Rows are points. Each copy is the shape, with its points in the same order, stretched, turned, moved and blurred by noise. Some copies are also mirrored. Which?
In the rows, zero is written as 128.

Shape (6 x 3):
[[166 161 152]
 [100  89  84]
 [152 180 117]
 [128 169 142]
 [ 92 140 104]
 [104 135 185]]
Copy 1 (6 x 3):
[[101 140 184]
 [144 139  51]
 [ 79 161 149]
 [ 78 125 138]
 [ 90 127  72]
 [104  75 145]]
Copy 1 is: only turned
Copy 2 (6 x 3):
[[149 173  86]
 [120  77 154]
 [168 188 126]
 [132 184 120]
 [120 146 162]
 [ 74 156  98]]
Copy 2 is: mirrored

Shape (8 x 4):
[[103 160 108 105]
 [129 111 127 109]
 [109 169 170 166]
 [105 145 103 141]
 [156 106  97 132]
 [117 122 116  81]
 [155  61 120 181]
 [133 180 169 180]]
Copy 1 (8 x 4):
[[152 147 111  91]
 [129 110 146 108]
 [ 74 219 132  83]
 [133 168 121 132]
 [157 112 173 159]
 [152  90 125  88]
 [ 87 118 196 214]
 [ 92 241 155  88]]
Copy 1 is: only turned
Copy 2 (8 x 4):
[[114 137  97 137]
 [117 153 156 138]
 [166 147 105  82]
 [139 110 109 137]
 [118 102 171 130]
 [ 99 162 135 152]
 [162  90 208 135]
 [165 123 116  52]]
Copy 2 is: only turned
Copy 3 (8 x 4):
[[131 160  95  95]
 [150 111 125 121]
 [165 184 150  59]
 [134 175 129 111]
 [112 109 151 136]
 [139 105  91 126]
 [137 110 194 176]
 [131 190 162  39]]
Copy 3 is: mirrored

Shape (9 x 4):
[[132 136 129  55]
 [ 77 149 138 117]
 [101 124 140 156]
 [107 112 145 174]
 [127 153 142 100]
 [ 70 164 150 136]
 [164 163 145  49]
 [147 131 131 190]
 [130 120 176 160]]
Copy 1 (9 x 4):
[[ 76 126 195 103]
 [114  77 137 103]
 [121 110 104 138]
 [126 110  98 146]
 [ 74 107 147 133]
 [ 90  62 110 116]
 [ 42 124 185 121]
 [101 133  74 163]
 [102 108 113 174]]
Copy 1 is: only turned
Copy 2 (9 x 4):
[[ 84  64  66 109]
 [ 82  80 141 159]
 [131 125 139 158]
 [151 154 135 157]
 [103  85 121 109]
 [ 85  86 168 150]
 [ 97  47  82  67]
 [157 181 144 111]
 [164 123 134 132]]
Copy 2 is: only turned
Copy 3 (9 x 4):
[[ 89 138 121 206]
 [ 97 113 146 115]
 [124 133 145  91]
 [138 145 148  73]
 [ 90 136 103 161]
 [ 88 107 148  88]
 [ 60 146  78 227]
 [145 144  86  88]
 [110 169 134  76]]
Copy 3 is: mirrored
Copy 4 (9 x 4):
[[130 209 149 118]
 [ 97 133 134 171]
 [127 102 138 162]
 [136  84 123 164]
 [113 155 113 142]
 [ 78 113 125 191]
 [135 225 105 105]
 [153  63  89 134]
 [155 110  96 182]]
Copy 4 is: only turned

Shape (12 x 6):
[[101 120 149 114 107 112]
 [150 159 128 158 145 167]
 [ 79 111 122  74 140 117]
 [153 126 131 114 123  89]
 [177  84 174 172 151  83]
 [ 80 138 167  95 112 100]
 [149 128 106 169 149 176]
 [159  85 153 168 144 105]
 [126 126 114 165 122 116]
 [144  51 161 110 130 105]
 [114 150 125 179 153 129]
 [156 179 121 107 156 144]]
Copy 1 (12 x 6):
[[114 150 132 170  93 116]
 [144 145 153 105 195 174]
 [ 96 163 117 189  92  67]
 [107 171 155  89 100 121]
 [ 76 128 137  72 134 201]
 [103 164 148 198  71  99]
 [137 132 123  94 201 173]
 [ 89 129 123  87 134 187]
 [130 125 152  98 124 134]
 [ 69 153  91 131 101 154]
 [126 114 165 121 154 148]
 [126 185 172  95 172 133]]
Copy 1 is: only turned
Copy 2 (12 x 6):
[[140 190 115 109 145 143]
 [148  76 146 128 159  90]
 [135 183  77 147 111 186]
 [132 165 165 153  98 137]
 [ 46 175 204 124 104 112]
 [156 232  89 133 144 119]
 [115  48 156 122 152 130]
 [ 62 158 184 112 120 127]
 [107 131 163 135 172 142]
 [ 69 198 139  84  64 179]
 [115 113 148 158 196 104]
 [184  89 133 183 112  94]]
Copy 2 is: only turned
Copy 3 (12 x 6):
[[163 118 143 159 145 134]
 [ 68 134 139 110 153 189]
 [140  75 162 196 122 100]
 [155  87 117 114  97 145]
 [166 194  98 106  47 166]
 [190  89 138 196 156 150]
 [ 45 163 142  98 138 159]
 [140 191 115 109  73 149]
 [118 143 104 118 135 141]
 [166 157 161 128  53 114]
 [ 95 154  99 152 151 169]
 [ 89  59 141 117 145 184]]
Copy 3 is: only turned

Shape (14 x 8):
[[137 109  94 132 143  98 114 122]
 [141  90 147 102 114 179 118 149]
 [154  87 224 118 146 180 135 160]
 [150 126 109 126 120 184 146 115]
 [129 128 113 115 114  95 113 112]
 [143  99 121 131 157 116 114 158]
 [109 136 109 129 136 109 132 136]
 [ 99  91  95 103 156 103 124 146]
 [156 110  91 117 182  97 163 132]
 [115 133  95 146 114 115 146 133]
 [147 128 156 101 191 128 128 155]
 [147 141 103 109 130 111 122 158]
 [136  67 109 111 108 117 203 111]
 [153  96  92 116 117 149 124 154]]
Copy 1 (14 x 8):
[[161 118 106 119  78 112 119  90]
 [119  89 139 154 157 124  45 119]
 [119 133 197 160 165  82   7 147]
 [132 130 120 103 161 147  93  73]
 [162 121  96 116 103 120 138 133]
 [133 124 154 141  81 106  80  87]
 [122 160 108 129  98 115 138 115]
 [118 143  87 147  64 113  81  96]
 [157 193 126 108  49 133  80  67]
 [133 159 103 134 121 136 160 105]
 [105 164 170 104  68 100  44 120]
 [127 136 142 123  83 150 122 123]
 [185 202  72 167 138 154  78  97]
 [140 100 133 144 122 150  89  74]]
Copy 1 is: only turned
Copy 2 (14 x 8):
[[121 104 119 103 114 109 165 125]
 [125 175 104 124  88 128 123 143]
 [196 178 105 114 108 138  69 120]
 [108 182 133 128 137 104 160 127]
 [112  93 126 136 115 118 144 145]
 [139 123 108  82 111 127 138 111]
 [120 102 144 115 145 142 145 114]
 [118 100 116 111  94 149 164 106]
 [125 112 104 111 141 106 174  75]
 [121 114 140 112 164 146 159 127]
 [141 128 126 111 116 114 110  75]
 [ 94 111 118 112 132 124 135 114]
 [144 132  76 160 141 145 186 126]
 [100 158  96 101 108 119 161 132]]
Copy 2 is: mirrored
